Every row gives one point. Each copy is the shape, with its points in the same order, stretched, turned, moved and blurred by noise. Is it also mirrored, or only turned?

Shape:
-4	21
3	-19
42	4
19	16
-8	8
-40	-44
Copy 1 (6 x 2):
10	12
17	-28
56	-19
33	0
7	-1
-26	-40
Copy 1 is: only turned
Copy 2:
-4	9
18	-22
37	12
19	8
4	-6
-1	-54
Copy 2 is: only turned
Copy 3:
-2	25
-6	-20
37	-4
18	15
-12	12
-55	-38
Copy 3 is: only turned
Copy 4, 6 rows:
-2	15
13	-22
50	16
24	19
-5	0
-29	-60
Copy 4 is: only turned

Shape (9 x 3):
4	7	20
-2	-31	3
40	-7	13
36	39	15
-2	-49	-25
-9	-48	-29
16	28	39
-29	-11	-25
-14	-34	-19
Copy 1:
14	7	-10
-17	-10	9
-2	37	-18
35	41	-48
-46	-21	6
-45	-27	5
37	29	-17
-19	-42	-11
-33	-28	2
Copy 1 is: mirrored
Copy 2, 9 rows:
12	-5	20
12	-4	-22
46	-3	10
37	14	46
16	17	-49
9	15	-43
17	-6	44
-18	29	-20
3	13	-33
Copy 2 is: only turned

Shape:
2	2	60
5	-36	-17
0	-3	-22
14	8	2
7	-30	-16
-27	14	19
4	-1	-6
Copy 1 (7 x 3):
-34	11	32
9	-28	-11
14	-6	-20
-9	4	-17
7	-26	-13
10	19	20
4	-2	-11
Copy 1 is: mirrored
Copy 2 (7 x 3):
1	19	-57
-38	-31	7
-22	-12	23
6	-8	-3
-31	-28	6
-24	25	-18
-11	-8	5
Copy 2 is: mirrored
Copy 3, 7 rows:
47	-17	33
-27	-22	15
-10	-7	-11
11	-18	-6
-21	-25	9
21	17	6
-1	-12	-3
Copy 3 is: only turned

Shape (7 x 4):
-6	-57	-19	17
-35	-1	10	-10
8	4	14	-16
-3	23	31	-26
38	52	-7	14
-16	6	-26	-22
23	-21	8	-4
Copy 1:
36	-40	-3	-38
-30	-25	0	-35
-6	7	7	-8
-31	11	11	-5
-18	28	-47	41
-16	2	-25	-43
22	-1	9	-7
Copy 1 is: only turned
Copy 2, 7 rows:
15	-15	-35	-32
-7	-10	28	-15
-10	0	4	19
-13	3	32	32
-23	60	-20	21
-37	-3	-5	-13
9	-2	-21	13
Copy 2 is: mirrored
Copy 3:
-16	-53	-16	-15
7	-2	-11	8
-18	11	15	-8
-7	29	17	7
-47	41	-6	-46
17	3	-7	-33
-38	-15	20	-14
Copy 3 is: mirrored
Copy 4 (7 x 4):
-55	-15	1	27
-27	15	34	-20
-6	-16	6	-29
3	-8	18	-49
57	-24	0	2
-8	24	-5	-5
-22	-33	-6	-9
Copy 4 is: only turned

Shape, 10 rows:
36	24	-23	6	-2	20
-10	24	-1	-7	-18	-23
-24	23	29	14	-19	37
6	-18	3	-1	-17	34
27	3	-6	-2	2	-19
26	-33	-8	16	-12	20
-25	-29	-10	29	-16	-5
-3	-18	16	-3	37	-1
3	-4	-32	-3	4	-2
2	-26	-28	-14	33	1
Copy 1 (10 x 6):
41	-14	15	-4	-9	27
2	40	14	1	-5	-15
-16	-22	8	-41	-24	15
0	-32	-5	9	-22	9
32	10	14	11	7	-7
19	-45	5	30	-3	14
-14	-9	6	25	12	17
7	-13	-24	-8	15	3
16	15	-7	22	1	14
19	5	-33	23	8	13
Copy 1 is: only turned
Copy 2:
2	-7	20	29	-45	-19
-32	4	-9	-6	-27	13
2	12	-10	23	-30	60
25	-17	-13	24	-9	-5
-8	-8	14	2	-12	-25
19	-19	-9	32	12	-30
-20	16	-54	26	33	-1
21	23	-1	-3	20	-15
-6	9	-23	13	-9	-32
19	19	-24	1	13	-55
Copy 2 is: only turned
Copy 3, 10 rows:
31	-16	-22	-21	-8	3
21	8	10	0	-34	-16
-5	3	-23	40	-2	-3
-22	-25	-14	8	-16	6
10	-16	0	-24	-26	-22
-21	-17	-21	-22	-21	5
-22	32	-20	-18	0	-8
-16	-12	-9	-8	15	-41
7	0	0	-28	3	-4
-5	-11	5	-42	27	-13
Copy 3 is: only turned
Copy 4 (10 x 6):
24	18	24	21	30	-16
1	22	3	-19	-36	1
-4	5	2	-41	15	33
3	16	-22	3	22	11
16	3	2	25	-17	-3
-10	5	-17	33	20	13
-54	-2	-19	-14	-11	15
10	-44	-17	-1	-1	6
-5	10	-6	0	5	-30
4	-15	-25	7	12	-35
Copy 4 is: only turned
